Each wall is flat, endless, passes through zero and stands at right angles to its row. A trip goes straight from one point to another. List the walls that it crosses, first one first.
In the rows, zero is written as 128.

Walls:
(1): [95 77]
(2): [123  91]
(3): [ 89 145]
(4): [136  71]
Trips:
[ 99 151] to [107  86] => 1, 2, 4
[53 68] to [142  41] => 3
[146  72] to [ 87 161] => 3, 4, 2, 1
[108 119] to [156 163] => 4, 2, 1, 3
[190 163] to [123 144] => 3

Walls:
(1): [112 112 104 173 112 132 175 141]
(2): [152 169  89 152  77 168 175 140]
(3): [ 73 156 108 120 130 181  92 143]
(4): [ 85 134 196 128  45 109 175 169]
Trips:
[181  92 159 170 177 140 112 192] to [104 161 142  83 111 118 137 172] => 1, 4, 3, 2
[169 127 157  62  92  78  86 140] to [145 108  83 133 140 108 140 122] => 4, 1, 2
[149 124 158  88 163 123 111 165] to [153 109  71 145  72 154 119  28] => 2, 1
[ 65 144 152 173 105   7 150 141] to [149  91 130  67 138 148  74 183] => 1, 3, 4
[150 142 152  97 153 113 110 136] to [144 166 162 120 156 115 169 155] => 4, 2

Walls:
(1): [102 127 164 107 165 213 101 130 118 123 109 142 148 131]
(2): [105 130 136 186 194 164 122 119 135 124 120 134 172 115]
(3): [147 195 147 111 154 150  99  32 100 148 106 119 194 156]
Trips:
[147 106 152 114 121 145 168 125 164 112 144 145 174 168] to [116 166  87 144 108 137 133  51 109 117  80 125 127 123] => 1
[113 193  88 167 186 183 170 126 185 103 162 155 101 156] to [128 110 173 209 120 249 178 120 131 169 161 113 116 170] => none
[139 179 128 127  78  93 123 159  79  47  98 190 197 149] to [ 50 106 144  16 122  79  34 130  42  45  86  95 123 109] => 1
[142 110  77 186 164 107 143 121 111 162 151 101 119 122] to [140 177 168 165 218 158  49 170 164 108 182  72  85 112] => 1

Walls:
(1): [ 96 158 187 130 117 175 193  69  92 127 174 143  80 100 117 137 131  71
  90 174  91  86 121 105 173 184 154 117 132 130 175 131]
(2): [142 164  88  85  52 137  84 149  97 127  97  61 108  56 104 120 196 113
 136  85 121 184 145  77 118 124 186 130 114  92 107  86]
(3): [ 95 117 122 154 148 150 108 135 156 143 119 101  45 142 138 124 103 124
 143  77  96  29 166 143 136 153 164 133  84 132 129 118]
(4): [167 167  95 162 127 119 179  71 162 144 145 142 118 121 105 146  96 123
 100 146 152 126 130 113 149 126 136 139 143  81  70 157]
Trips:
[148 157 144 121  82 152 134 108 117 128  90 148 130 133 137 110 179 124
 147 194 112  46 152 213  93 142 121 158 116 180 112 161] to [ 78 136 144 143 170 104  51 109  88  79  95 150 157 163 119  98  78 146
  60  97  89  70  96 112  82  90  81 125 148  70 153 165] => 1
[ 72 185 126 132 152  97 137 132 138 151  81 147 108 134 135 154 125 135
 155 120 101 159  88 187  80  91 207 194 100 119  96 152] to [128 139 188 219 136 149  99 130 113 162 127 135 111 105 179 165 132  96
 119 153  88 168 111 127 216  60 148  94  88  76  94 133] => 1
[176 139  91 137 106 145 115 178 149 161  91  53 150 130  95 143 149 138
 117 111 155  88 111 108 124 130  95 168 147 119 148 159] to [ 96  85 115  97 124 184 141 119 159  99 165 139  56  61 149 146 122 191
 138 163 147 137 147 156 107  96 104 187  94 158 101 153] => 2
[ 97 142 170  64 102 173  43 116 143 137 141 131 171 108 199 151 124  85
 140  97 116 114 151  92 108 106 142  99 134 109  73  69] to [141 180 117 159 211 169 108 125 142 124 117 172 102 109  78  78 139 113
 118 124  84 203 159  92 144 162 102 162  74 100 128 158] => 1, 4
[122  90  80 150 117 117 187  69  59 118 184 146 100 107 153 152 157  78
 133 194 121 145  68 146 143 145 115 102 145 123  46 130] to [ 86  96 195 178 120 113 159 130 141 201 136 109  60  33 181 181 170 132
 153 193 122  98 114 118 122 110 112 153 118 101 131 153] => 3

Walls:
(1): [121 107 154 103 110 131 118 114 171 118 128 138 142 154 138 147 134  86
 125  86  76 151 132 150 199  95  61  99 125 122 116 151 136  98 125 107
 106 109 144 155  86 106 129  76 174 149  88 153]
(2): [154  89 172 122 113 112 144 157  96  90 153 160  86 137 128 120 162 112
 156  65 108 166 112 147 128 173 167  91 144 112 108  86 115 120  86 176
 107 107 122 124 141 105 155 150 121 160  71 147]
(3): [ 91 108 144 147 108 129 183 134  86 144 148  29 127  89 140 119 144 110
 131  61 127  67 124 155 184  95 112  78  84 152 188  88 109 118 124 191
  97 140 122 180 132 161 152 160 114 132 119 133]
(4): [107 141  75 129  85 169 175 104 136 159 127 101  91 129 133 162 102 157
  93 131 142 166 100 118  92 145 134 146 107  85  89 103 159 109 189 109
 110 106 108 162 111  84  90 129 106 145 131  93]
(5): [102 153 141 158  83 191 105 148 186 116 110 121 144 114 105 176 100  88
 115 106 132  82 116 166 101  85  74 117 128  98 115   7  63 123  71 147
 105 186 152 189 141 149 122 130  62 100 163  98]
(6): [103 158 136 129 123  95 127  91 102 100 171 180 156 103 147 123 179 136
  97  56  98 132 106 177 125 149  68 145 125  97 158 154 122 142 101 161
 104 117 112 149 161 179 167 112  77 164 152 181]
(7): [179 147 115 166 102  83 164 128 166  92 144 104 113  89 107  99  97 119
 171 130 128 118  99 111 129 148 150 165  95 160 175  65 125  57 157 170
  99  96 180  96 188  98 102 142 148 107 138 141]
Trips:
[131 117 125 155 190 129 127 172 125 135 102 169 154 154  88  90 163 136
 124  98 125 140  91 110 146 157 177  72 103 159 153 215 123  68 118 137
 125  82 130 144 120 127 161 130  76 103 117 152] to [124 152 163  89 143 121 127  88  86  79 169 133 126 122 130 115 141  81
 136 139 113  67 143  81 147 133  98 152 156 124 202 138 140 112 120  92
 157 146 131 127  71 174 139 135 142 108  99  57] => 2
[146 110 198 107 105 127 192  32 129 112 112 144 191 180 134  96 154  95
  88 108 154  90  89 140 132 109 129 127 128  85 132 167  80 129 111 174
 144  87 182 120 142 101 143 122 150 136  96  63] to [128 110 160 152 174 102 143 106  69  85  94 142 109 129 143  84 120 113
 121 168 125 134 120 156  93 102 174  90 135 120 125 144 108 141 134 214
 124 102  69 153 132 158 173 136 114 116 175 138] => 7, 1
[139  91 168  95  73  90 136 168 126 128 148 165 130 146  93  89 112  96
 126 102 170 213 118 111 120 135 109 127 171 163 126 178  93 163  80 118
 100  87 122 150 100 147 124 185 122 136 155  82] to [165 111 136 148 147 101 135 128 169 151 146 166 129 144 135 191 137 119
 118 153  44 140 105 154  92 120 199 132 196 107 119  94  92 111 104  97
 192 149 119 169 153 163 115  93 143 121 102 103] => 5, 6
[134 131 109 160 137 125 135 100 159 169 119 139 114  86  95 181  60 123
 141  98 117  93  98 191 124 134 123 100  95 118  83 152 176 126 198 147
 126  78 167 178 165 159 127 140 114 127 100  88] to [140 100 122  71 141 141  90 171 128 153 121 134  92 107 137 125  93 125
 146  80  93  82 130 151 111  43 144 136 101 112 119 105 146 143 158 149
 148 121 118 145 117 187 156 118 100 115 100  98] => 6, 7, 4, 2
[ 80  99 126 111 141 125 180 182  71  96 185  92 184 140 109  75 136 152
 139 107 172 150 159 134 122 178 186 123 133  71 211 118 126 130 147  67
 182 101  98 118 162 166 142 104  97 124 114 106] to [ 88 110 164 135  72 103 146 127 111 159 158 113 162  99 194  71 130 130
 121 135 131 166 103  79 187 115  71 178 161 113  97 100  74 134 172 131
 157 151  83 138  95 137 136 147  72 153 175 142] => 4, 2, 5, 1
[116 185 100 123 136 119 108 111 156 121 133 112  99 179 154 169 148 163
 167 113 159  90  90 157 153 138 112  74 117 108  94 143 126  61 100 131
 185 152 168 117 132 145 193 112 141 136  71  76] to [126 152 127 159 155 203 121 191 132 101 151  54 144 172 117  97 127 191
 171 132 110 132  87 108 135 139 136 118 132  97 108 102 151 180 100 112
 172 134  94 143 156 142 169 149 213  72 181 121] => 1, 2
[131 140 160 197 127 189 190 124 177 143 146 119 141 175  71 134 167 124
 102 168 117 124  99 179  84 117 128 205 141 120 175 172 130 209 127 126
 149  93 160 145  87 171 108 166  86 103 159 175] to [126  83  70  98  74 138 125 165 136  97 113  70 155 160  82 128 103 121
 137 169 173 134 111 171 129 133 135  56 181 156 176 150 158 134 197 113
 132 139 110 109 123  71 151 173 150 114 148 172] => 6, 5, 7, 3

Walls:
(1): [ 52 177  91 116 142 140  97 120 160 164 212 132 129 187 111 170 103 106
 103 111 138  94 165 108 129 219 111 167 113 104 109 113 139  74 205 172
  89 137 139 134  84  60  52 112 172  66 134 145]
(2): [157 169 168  81  82  91 107 125  20 173 129 114  88 139 144 142 190  95
 157 106 116 116 211 123 127 103 102 123 120 122 139 100 158 198 175 112
 167 144  77 123 106 141 111 135 121 171 125 147]
(3): [134  73 201 143 140 106 127 127 135 169 147 175 102  99  79  77 118  44
 143 164 134 214 175 101 143 184 132 102 138 136 199  78 164 101 152 168
  71 131 105 115 150 116 139 109 105 152  97 114]
(4): [156  75 105 166  65 115  43  81 103 160 126 158 154  58 134 135 147 136
  87 173 177 141 144 155 172 150 176  51  59 146 163 202 133 144 162 128
 130 126 154 136  99 160 169 127  65 140 109  95]
(5): [ 72 110 202 134 149 150 132 105 123 111 125 131  50 136 155 190 177 139
 112 133 151 128  71 123 103  63 134 125 132 135 172 147 132 182 100  65
 108 169  43 231 106 128 139 157  96  95 106 105]
(6): [ 26 119 118  95 167 144 131 186  68 137 116 109 136  94 140  90  76 132
 116 151 147 173 112  61 122 165 116 122  49 167  76 150   8  79 122  91
 102 125 169  42 120  91 151 123  87 143 175 162]
(7): [124 145 175 164 134 115 140 133  99 220 201 118 128  83 106 156 155  38
 120 145 181  27  63  94 154 125 138 153  67 117 179 119  87 147 140 100
 129 128 180 150 131 140 160 151 132 169  92  89]
(8): [ 65 128 119  79  94  94 177 147 117 145 170 121 184  75 120 134 186 137
 132 154  48 122 146  88 156 139 170 167 114  99 118 118 211 108 122 151
 151 170  97 144 118 108 155 218  89 134 137 151]
(9): [132 157 108  60 117 200 134  91 134 184 156 167 142 122 138  90  99 124
 201 156 196 107 163 100 148 121  76 118 129  86 158 188 204 203  87 143
  75  46 232 113  99 138 111  99  96 171  81 124]
(10): [117  83 152 136 114 147 106 120  98 152 111 148 146 139  94 123 178  50
 152 155 121 114 122  64 140 140 147 115 139 129 157 112 148 176 119 174
 112 127  92  88 149 151 119 136 165  65 148 186]
Trips:
[ 98 124 126 146 147 196 223 183 108 111 128 129 145 139  99 131  84 106
 176 119 141 113 141 159  17 128 188  85 189 107 195 146  38 104 135 123
 138 139 140 108 110 140  92 190 112  91 112  75] to [ 71 122 168 124 130 130  93 150  61 118  97 133  79  99  63  72 170  81
  49  50 163 170 178 199 133 136 133  92 176  58  84 173 114  98  95 114
 106 110 113 111 136  49 114 158 175  97 105  60] => 3, 1, 7, 2, 4
[125 123 172  85 113 141 119  58 120 219 132 164 146 126 164 126 128  96
 154 106 141 176 116  81 136 113 118  87 194  43 210 100 136 110  93 156
 137 145 108  59 141 118  95 128 177 103 135 152] to [153 134 162 130 121 100 184 116 108 131  93  40 134 146 120 155 117 145
 134  38 120 130 119  68  76 136  81  98 148  37 135 120  87 176 158  99
 193 127 208 120  95 109 234  94 194 145 137 190] => 8, 1, 3, 6, 10, 9

Walls:
(1): [ 99 139  78  99 116  74  46 141 196 110 180  99  33 134 119 127 188  97
  90  75 200 152 100 111 124 100 146 153  80 179  86  87 172 138 162 161
  94 163  90  89 122 143 104 138 167 162 116  75]
(2): [151 122 171 161 140 161 120  32 178  95 189  66 109  88  84 190 209 132
 147  88 153 139 125 127 134  99 138 132  79  75  93 139 115 142 132 215
 140 184  86 104 114  89 150  58 124 135  67 149]
(3): [112 144 122 181  83 204  96 107  78  93 176  60 154  77 108 117 209 113
 123  78  55 118  97 101 106 136 175 100 100 139 109 110  92 117  90 152
 164 105 115 153 135 156 141 136 102 123 134 176]
(4): [134 195  94 130 111  71  89 198 140 197  99 139 121  92 162 192 142 164
 230 137  63 106 142 176  95 142 146 157 122 100 103 154 130 182 162 107
  79 155 163 141  62 119 157  96 181 157 132  98]
(5): [ 85 102 182 127 149 112  62 152 126 158 120 129 164 175 134 151 143 114
 105 215 161 182 132 173 148 109 176 129 120 106  87 123  58  92  55 104
 115  95 113 175  60 160 116 130  95 167 128 166]
Trips:
[158 127 108  75 112 163 146  82 142 190 122 116 120 140 175 119 170 235
 130 177 119 190 116  89 139  44 160 146  73  86 146  95 114 121 125 167
 134 112 124 142  95 108  90 127  57 156 137 157] to [163 153 120 127  81 109 154  60  80  68  69 224 153  74 155 139  88 192
 119 157  90 141 113 124 122  69  62  95  67 134 179 123 136 111  58 132
 187  85 144 139  94 115  71 133 136 156 110 170] => 2, 5
[140 190 154 177 162  48 163 138 177  77  83  92 146 135  96 193  87 138
 119  92 104 141 181 126 182  50  96  96 164 216 129  34 149 157 156 211
  44 129 135  59 118 183 116 132 154 107 104 138] to [132 130 111 174 154 153 181 146 159 157 102 183 119  39 102   7 114 126
 133 167 166 123 192 134 146  76 134 147 165 109 188  66 192 175 152 192
 139 132 133 141 138 125  85 102  80 105 134 134] => 4, 2, 1
[ 92 111  64 147 166 132 210  91 156 116 107 148 131 159 150 160 163 152
  95 138  79 113 108 146 175 127 137 124  73  98 112 161 139 155 108 147
 122 103 111  97 167  93 152 207 121  99 163 175] to [120 141 138  85 125 114 146 115 105 134 126  93 201 103 153  77 120  98
 176 161 208 149 195 107 201 127 101  30 121 102 148  44 131  79 148 140
  95 175  63  93 118 144 151 147 131 120 188 122] => 3, 2, 5
[110 191 100 106 134 105 104 136  83  81  99 137 136 129 142 169  76 138
 121  93  86 152 197  33 101 146  65 135  44 131 188  90 103 214 165 191
 154 123 124 178 176 169 148  76 109 159 184 110] to [138  45  48 123  78 174 113 143  78 187 104  80  84  98  82 123 128 157
 127 102 114 107 116 111 169 111 105  42  23 215 135 148 130  92 126 177
 171  97  41 138 141  99 166 121  98 157 128 178] => 1, 4, 2
[176 108  72  66 166  84 117 117 174 146 199  74  75 110  16 108  81 106
  57  26 186 120 180 120 145 143 203 193  65 126 101  74 155 101 127  96
 141 162 113 186 113 164 183 145 129 173 125 178] to [167 147  39 115 152  75 138 160 103 125 176 163 153 139 128 144 100 106
 179 153 132  55 158  77 156 159 166 112 130 140 128 160 138 201 169 199
 128 146 121 104 122 138  87 150 194  95  86 105] => 3, 4, 2
[145  76 155 147 101 117 174 143 120  91 168 115 178  86 151 111 136  93
  62  68 103 137 135 182 123 126 120 135 145 226 129 176  87 147 114  82
 139 154 203  96 167 118  51  61 114 135 114 153] to [111 184 182 102 142 168 172  82 178 125 175 131 167 143 138  85  64 122
 100  95 121  76 145 153  88 143 129 103 168 176 112 156 117  81  36 176
 161  76 105  64  47 100 132  44 136  65  93  79] => 2
[146  63 179 127 147 148 177 165  98  13  79 101 128 172 144 100  61  55
 168 219 101 183 122  63 112 106 147 136 106 141 148 106  71 154  99 105
 117 104 179 169 131  95 143 143  47 161 117  85] to [167  11 160 139 110  89 131 108 108 102 131 101  99 120 183 159 237 126
 174 123  85 175  84 151 148 157 153 136 105 246 130  70 155  45 139 100
 183  99 114  36 101 116 189 142 187  28 108 144] => 3, 2, 1, 5
